Rows are points. Two turns around zero, p and q, are shown by what they do to some points. Where does a point land after both, in the order given? Backwards means that the second turn is done in reverse. Each puzzle has new turns, and all numbers are rounded.

Turn p:
-.08; .07; -.30 -> .21; -.23; -.04
-.44; -.12; .01 -> -.18; -.20; -.37
-.12; -.32; .03 -> -.30; -.17; -.01
.40; .01; .41 -> -.16; .47; .28
.24; .35; -.15 -> .41; .13; .13
Turn q:
-.21; .03; .11 -> -.19; -.13; -.07
.58; -.21; .31 -> .44; -.18; .50
-.14; -.08; -.21 -> .02; .07; -.26
-.23; .26; -.21 -> -.27; .24; -.18
Where do these land?
q, then p: -.30; .13; -.30 -> .32; -.24; -.19
q, then p: -.12; -.31; .00 -> -.04; -.23; .24
p, then q: .33; -.01; .61 -> -.67; .13; .15
q, then p: .20; .11; -.30 -> .31; .22; .01
p, then q: -.12; .08; -.01 -> .08; .11; -.05

Turn p:
.12; -.40; .08; -.31 -> .06; -.43; -.02; -.30
.22; .08; -.35; -.03 -> -.09; .15; .35; -.16
.06; .10; .18; .58 -> .22; .49; -.31; .02
.15; -.05; .01; -.36 -> .08; -.31; .22; -.06
.09; .06; .17; .18 -> .20; .14; -.11; .03
-.64; .21; -.10; -.07 -> -.48; -.04; -.13; .46
Turn q:
-.30; -.14; .29; .14 -> -.27; .05; .34; -.14
-.13; -.31; -.61; -.05 -> .08; -.68; -.08; .12
.33; .11; .26; -.31 -> -.12; .37; -.36; .08
-.16; .29; -.18; .13 -> .30; -.02; .22; .15
.26; .05; .24; .08 -> .01; .28; -.13; -.20
Where do these land?
p, then q backwards: -.04; .13; .03; .33 -> .18; .22; .17; -.13
q, then p backwards: .26; .13; .17; .32 -> .34; -.12; -.03; .29
q, then p: -.39; -.05; -.13; -.16 -> .04; .06; -.43; -.06
q, then p backwards: -.20; .11; -.24; -.57 -> -.48; .35; .23; -.16
p, then q backwards: .32; -.31; .37; -.27 -> .14; -.11; -.49; .37
q, then p: .05; -.01; -.20; .35 -> .21; -.24; .13; -.21

Turn p:
-.24; -.28; .16; .29; -.22; -.23 -> -.07; -.07; -.06; .23; -.47; .24
.01; .20; -.14; -.45; .31; -.13 -> .04; .45; .07; -.11; .23; -.32
-.13; .27; -.42; -.22; .09; -.19 -> -.07; .22; .00; -.24; -.07; -.49
.21; .05; -.28; -.17; .10; .42 -> -.08; -.08; -.01; -.41; .40; -.03
.36; .43; -.24; -.07; .28; .13 -> -.02; -.11; .16; -.12; .48; -.44
-.36; -.20; .34; .29; -.02; -.03 -> -.05; -.03; -.31; .37; -.25; .28
-.03; -.43; .22; .23; -.11; -.24 -> -.13; -.01; .14; .27; -.33; .38
.17; -.04; .37; .11; -.43; .26 -> .39; -.36; .00; .02; .00; .39
Turn q:
-.09; .09; .05; -.03; .43; .50 -> -.40; -.05; .10; -.17; .50; .01
-.19; -.20; .33; -.22; -.15; -.21 -> .04; .41; -.07; -.11; -.24; .23
.15; -.02; -.26; .01; .00; .49 -> -.37; -.19; .22; .12; .12; -.28
-.01; -.40; -.37; .07; -.08; .02 -> -.19; -.29; .09; -.12; -.40; -.10
.31; .27; .17; .36; .04; -.19 -> .44; -.16; .12; .24; .22; .15
-.39; .19; .02; -.12; .26; -.47 -> .26; .06; -.52; -.35; .07; .14
.50; -.13; -.10; -.01; .02; -.29 -> .07; -.28; -.08; .40; -.22; .24
-.28; .21; .16; -.05; -.52; .14 -> .16; .49; .13; -.03; -.05; -.39
Where do these land?
p, then q: -.30; -.42; .18; -.26; -.19; .17 -> -.30; .03; .07; .23; .21; -.49
p, then q: .34; -.35; -.30; .03; -.53; .42 -> -.73; .44; .06; .07; -.17; .13
p, then q: .23; .13; -.21; -.20; -.13; -.03 -> -.02; .20; -.18; .17; -.01; .26
p, then q backwards: -.16; .26; .08; .06; .03; -.28 -> .11; .14; -.15; -.08; -.35; -.05
p, then q: .05; .14; .35; .07; .44; -.33 -> .49; -.26; .19; -.16; .27; .09
p, then q backwards: -.02; -.21; -.31; .06; .01; -.01 -> -.15; -.28; -.07; -.10; .07; .16
p, then q backwards: .17; .20; -.29; -.04; .06; .32 -> -.27; .17; -.18; .16; .26; .19
p, then q: -.31; .24; .49; .27; .30; -.26 -> .48; -.52; .28; -.10; -.01; -.16

Turn p:
-.27; -.07; .11; -.15; .03; -.19; -.12; .19 -> -.12; .06; .07; -.03; -.11; -.04; -.37; -.16
-.41; -.11; -.26; -.19; .33; .23; -.37; .07 -> -.26; -.21; .06; .52; -.34; .07; -.18; -.23
.25; -.01; .23; .60; -.33; -.07; .41; -.29 -> .07; .03; -.41; -.47; .31; -.19; .31; .47
.09; .12; .08; -.10; -.45; -.02; .23; -.25 -> -.04; -.10; .26; -.39; .22; -.02; .18; .20
.21; -.33; .08; -.25; -.12; -.12; .34; -.17 -> -.19; .22; .05; -.40; .07; .28; .24; -.09
.03; .17; -.23; .02; .14; -.31; -.20; -.15 -> .12; -.24; -.08; .14; .30; .11; -.14; -.21
.02; .03; -.08; .05; .23; .23; -.64; .31 -> .33; -.19; -.04; .41; -.45; -.15; -.12; -.26
.12; .05; -.37; .10; -.30; -.26; .31; .06 -> -.09; .11; .05; -.11; .50; -.26; .22; -.15
-.03; .17; .45; -.09; .46; .51; .02; .23 -> .21; .31; .08; .34; -.51; .21; -.14; .43
Turn q:
-.31; .15; .65; .40; -.10; .13; -.27; -.02 -> .40; .28; .15; .07; -.28; .15; -.02; -.65
-.22; .15; -.23; -.26; -.20; .15; .21; -.44 -> -.19; -.02; -.13; .36; .19; -.32; .40; -.02
-.12; .15; -.23; .48; .03; .01; .07; .17 -> .14; .09; -.21; -.39; .23; .18; .16; -.14
-.15; .15; .22; -.18; .09; -.75; -.38; .13 -> -.15; .45; -.36; .20; -.26; .20; -.59; .02
-.03; .14; -.17; -.10; -.06; -.28; .23; .23 -> -.24; .03; -.20; .03; .15; .31; .00; .16
.09; -.67; .22; -.22; .03; -.20; -.05; -.04 -> .34; -.22; .14; .32; -.10; -.05; -.42; .36
-.08; .02; .01; .21; .19; .18; .02; -.23 -> .12; .00; .06; -.10; .18; -.23; .03; -.24
-.06; .14; -.07; -.27; -.41; .38; .10; -.13 -> -.16; -.13; .06; .25; -.16; -.10; .54; -.01
.56; -.03; .02; -.01; .06; .33; .18; -.03 -> -.12; -.14; .56; -.23; .05; -.11; .13; .19
-.29; -.07; -.25; -.33; .23; -.18; .08; .17 -> -.23; -.29; -.40; .12; .11; .04; -.22; .06
.61; -.12; -.16; .28; .14; .24; -.19; .18 -> .09; -.05; .34; -.64; -.11; -.09; -.01; .27
Where do these land?
q, then p: .24; -.14; .33; -.30; -.12; -.13; -.18; .35 -> .08; -.14; .13; -.22; -.40; -.45; .04; .09
p, then q backwards: -.04; .13; -.59; .12; .18; .09; -.10; -.15 -> -.38; -.05; .02; -.28; -.10; .14; .40; -.19
p, then q: -.25; -.14; .28; -.44; .40; .19; -.27; -.42 -> .45; -.35; .08; .02; -.44; -.08; .50; -.16
p, then q: .23; -.26; .13; .35; -.24; -.29; .01; -.02 -> -.41; -.09; -.18; .11; .11; -.20; -.06; .35
p, then q: .33; .18; .01; .31; -.22; .03; .28; .05 -> -.40; -.04; .08; -.12; .23; .24; -.23; .16
p, then q: -.39; .01; -.37; .35; .05; .21; .11; .04 -> .29; .10; -.44; -.12; .31; .24; -.13; -.07
p, then q backwards: .00; .02; -.23; .18; .16; -.28; .37; .08 -> -.16; .21; -.16; .10; .07; -.31; .24; -.26
q, then p: .12; -.14; -.28; -.02; -.36; -.09; .37; .06 -> -.04; .52; -.06; .27; -.10; -.14; .09; .09
p, then q backwards: .20; -.06; -.02; .13; -.07; -.12; .15; .19 -> -.05; .11; -.11; .25; -.02; -.04; -.08; -.20
p, then q: -.15; .36; .36; -.35; -.23; -.11; -.31; .04 -> .14; .05; .29; .13; -.61; -.03; -.27; .07
p, then q: -.30; .04; .38; -.33; .45; .51; -.44; -.24 -> .62; -.13; .14; -.10; -.53; .22; .55; .03
